Every row gives one point. Each table stands for the endless flat space through its points: a line for two points, a plane for three, and so on. Write the one point that lies in both, or say that there is none.
(in the rows, 128 means zero)

First, 2 rows:
array([[146, 135,  79, 130],
       [140, 137,  84, 132]])
Second (2 x 4):
array([[134, 131, 111, 125],
       [110, 151,  87, 133]])
They share: no point

First, 3 rows:
array([[145, 153, 178, 137, 163, 134,  73, 152],
       [ 85,  87, 148, 155, 139, 194, 142, 164],
       [139, 145, 173, 143, 157, 140,  81, 154]])
Second (2 x 8):
array([[134, 120, 180, 171, 146, 164,  88, 151],
       [122, 144, 160, 151, 154, 148,  96, 163]])
They share: no point

First (2 x 11):
array([[112, 128, 116, 160, 146, 159, 156, 114, 133, 142,  89],
       [128, 114, 124, 156, 128, 145, 154, 114, 127, 144,  97]])
Second:
array([[138, 126, 138, 137, 139, 142, 131, 104, 104, 114, 109],
       [134, 116, 142, 159, 127, 142, 147, 112, 124, 144,  97],
       [138,  84, 102, 155,  97, 130, 173, 122, 134, 162, 103]])
They share: [136, 107, 128, 154, 119, 138, 153, 114, 124, 145, 101]

First (2 x 14):
array([[ 75, 101,  98, 116, 104, 112, 110, 102, 153, 113,  91,  97, 125,
        120],
       [107, 109, 122, 116, 128, 148, 146, 118, 141, 121,  99, 121,  97,
         96]])
Second, 3 rows:
array([[124, 118,  94,  99, 130, 151, 135, 102, 145, 113, 105, 106,  90,
         99],
       [100,  82, 112, 121,  96, 161, 137,  82, 153,  93,  87,  92, 116,
        111],
       [ 90,  88, 123, 129, 125, 136, 139, 125, 154, 129,  97, 134, 107,
        109]])
They share: no point

First (3 x 20):
array([[149, 107, 111, 106, 134, 131, 114, 160, 137, 155, 121, 140, 149,
         95, 116, 102, 110, 153, 140, 129],
       [135, 101, 125, 118, 130, 121, 120, 160, 139, 143, 135, 158, 159,
        103, 130, 114, 114, 155, 124, 113],
       [119,  94, 133, 121, 121, 112, 126, 152, 134, 137, 142, 159, 172,
        106, 139, 128, 110, 152, 123, 113]])
Second, 3 rows:
array([[127, 125, 106, 115, 129, 123, 123, 163, 120, 137, 116, 131, 148,
        105, 129,  69, 142, 154, 117, 157],
       [143, 103, 116, 113, 137, 129, 123, 152, 144, 147, 126, 154, 149,
        106, 116, 115, 110, 162, 130, 118],
       [151,  91, 128, 109, 129, 125, 107, 166, 144, 159, 138, 156, 163,
         88, 126, 127,  94, 146, 144, 100]])
They share: [142, 104, 118, 112, 132, 126, 117, 160, 138, 149, 128, 149, 154,  99, 123,
 108, 112, 154, 132, 121]

First, 3 rows:
array([[ 77,  97, 125, 130, 145, 143, 113, 115, 166, 161,  98, 109, 113,
        143, 162, 121, 155, 121, 132, 134, 100,  98, 103, 114],
       [ 95, 105, 111, 140, 149, 149, 111, 115, 162, 159, 112,  95, 125,
        137, 174, 123, 141, 125, 138, 140, 100,  90,  91, 110],
       [ 96, 109, 124, 131, 139, 154, 114, 133, 154, 146, 115, 118, 127,
        152, 162, 106, 154, 113, 131, 129, 108, 100, 107, 118]])
Second:
array([[ 95, 122, 148, 114, 114, 134, 133, 157, 134, 154, 111, 108, 143,
        152, 141, 122, 172, 111, 153, 149,  94, 112, 121, 127],
       [103, 110, 120, 134, 142, 166, 109, 137, 154, 134, 123, 132, 127,
        160, 165,  90, 152, 107, 121, 117, 118, 100, 109, 119]])
They share: [101, 113, 127, 129, 135, 158, 115, 142, 149, 139, 120, 126, 131, 158, 159,
  98, 157, 108, 129, 125, 112, 103, 112, 121]

First, 4 rows:
array([[ 88, 155, 170, 149, 116, 133, 166, 142, 154, 141, 141, 156, 169,
        137, 121, 117,  70,  99, 124, 143, 143, 176, 121, 159],
       [105,  87, 162, 141, 109,  82, 146, 127, 124, 107, 187,  98, 113,
        111, 148, 170, 112,  85, 108, 151, 176, 109,  84,  82],
       [104,  98, 153, 153, 116,  85, 148, 125, 120, 116, 188, 101, 127,
        115, 160, 171, 119,  99, 104, 139, 179, 115,  87,  89],
       [ 91, 165, 154, 172, 126, 132, 170, 133, 133, 150, 153, 153, 187,
        135, 147, 127,  87, 124, 109, 118, 159, 177, 124, 159]])
Second (4 x 24):
array([[ 95, 145, 164, 147, 105,  99, 146, 125, 149, 150, 183, 160, 148,
        109, 178, 143,  92, 100, 117, 121, 171, 153, 139, 129],
       [ 91, 127, 153, 177, 138, 141, 179, 149, 121, 117, 139, 110, 180,
        159, 107, 123,  99, 134, 104, 153, 138, 157,  69, 143],
       [123, 151, 163, 156, 111, 126, 170, 140, 120, 129, 161, 129, 155,
        131, 138, 139,  85, 102, 139, 134, 153, 158,  95, 127],
       [133, 157, 177, 141,  90, 117, 161, 137, 127, 135, 181, 152, 138,
        111, 161, 135,  75,  92, 152, 129, 156, 157, 117, 119]])
They share: [ 94, 140, 155, 161, 122, 115, 160, 133, 136, 138, 162, 135, 163, 131, 148,
 141,  97, 111, 112, 131, 161, 155, 109, 135]

First, 3 rows:
array([[ 94, 142, 112, 149, 139, 153, 194,  90, 175, 137, 107,  99, 127,
        123, 133,  95,  77, 135, 129, 169,  83, 187, 157, 142],
       [148, 148,  92, 101, 113, 167, 130, 150, 103, 133,  83, 145, 107,
        141, 153, 155, 109,  89, 147, 129, 117, 103, 149, 142],
       [116, 140, 102, 131, 133, 157, 170, 112, 147, 135, 101, 117, 123,
        125, 145, 117,  93, 117, 133, 153,  93, 153, 157, 138]])
Second, 3 rows:
array([[137, 162,  79, 118, 153, 184, 134, 135, 143, 132,  90, 133, 117,
        108, 156, 117, 105, 106, 156, 151,  91, 158, 144, 120],
       [106, 135, 115, 142, 112, 138, 176, 117, 134, 151,  92, 111, 105,
        158, 126, 136,  78, 111, 118, 152, 106, 136, 165, 167],
       [136, 167, 107, 141, 124, 167, 145, 121, 149, 154,  93, 139, 112,
        131, 163, 139,  84, 120, 151, 172,  94, 164, 143, 132]])
They share: no point

First, 4 rows:
array([[100, 169, 105, 128, 137, 153, 110, 109, 128, 147, 141,  89, 110,
        160, 169, 146, 154, 151, 174, 117, 125, 134, 153, 131],
       [134, 137,  91, 127,  89, 190, 136,  90, 162, 112, 133, 110,  97,
        150, 161, 160, 169, 132, 113, 124, 129, 175, 151, 137],
       [109, 177, 121, 102, 124, 165, 116, 110, 117, 137, 113,  65, 102,
        185, 176, 150, 179, 162, 153,  94, 104, 135, 176,  97],
       [107, 169,  99, 125, 128, 154, 110, 127, 115, 126, 137,  86, 113,
        171, 164, 156, 166, 147, 184,  97,  96, 116, 154, 103]])
Second, 6 rows:
array([[163,  97,  94, 167, 126, 161,  67,  91, 168, 141, 115, 114, 109,
        173, 170, 141, 179, 116, 131, 109, 125, 182, 145, 161],
       [108, 143,  59, 106, 100, 152, 132,  95, 153, 149, 150, 115, 107,
        139, 143, 113, 178, 143, 149,  98, 146, 178, 117, 119],
       [ 56, 196,  47,  92, 142, 126, 171, 104, 146, 116, 141,  64,  92,
         94, 166, 152, 150, 138, 185, 169, 103, 143, 171, 126],
       [ 80, 159,  53,  98, 126, 125, 118,  84, 157, 113, 143,  58,  88,
        115, 175, 144, 156, 118, 152, 150, 112, 172, 167, 137],
       [108, 155,  76, 122, 117, 164, 127, 110, 140, 148, 150, 120, 103,
        146, 149, 138, 157, 141, 157, 115, 143, 159, 130, 132],
       [134, 105,  84, 128, 142, 149,  43,  89, 157, 122, 129,  79,  85,
        162, 170, 157, 148,  66, 121, 127, 119, 185, 162, 178]])
They share: no point
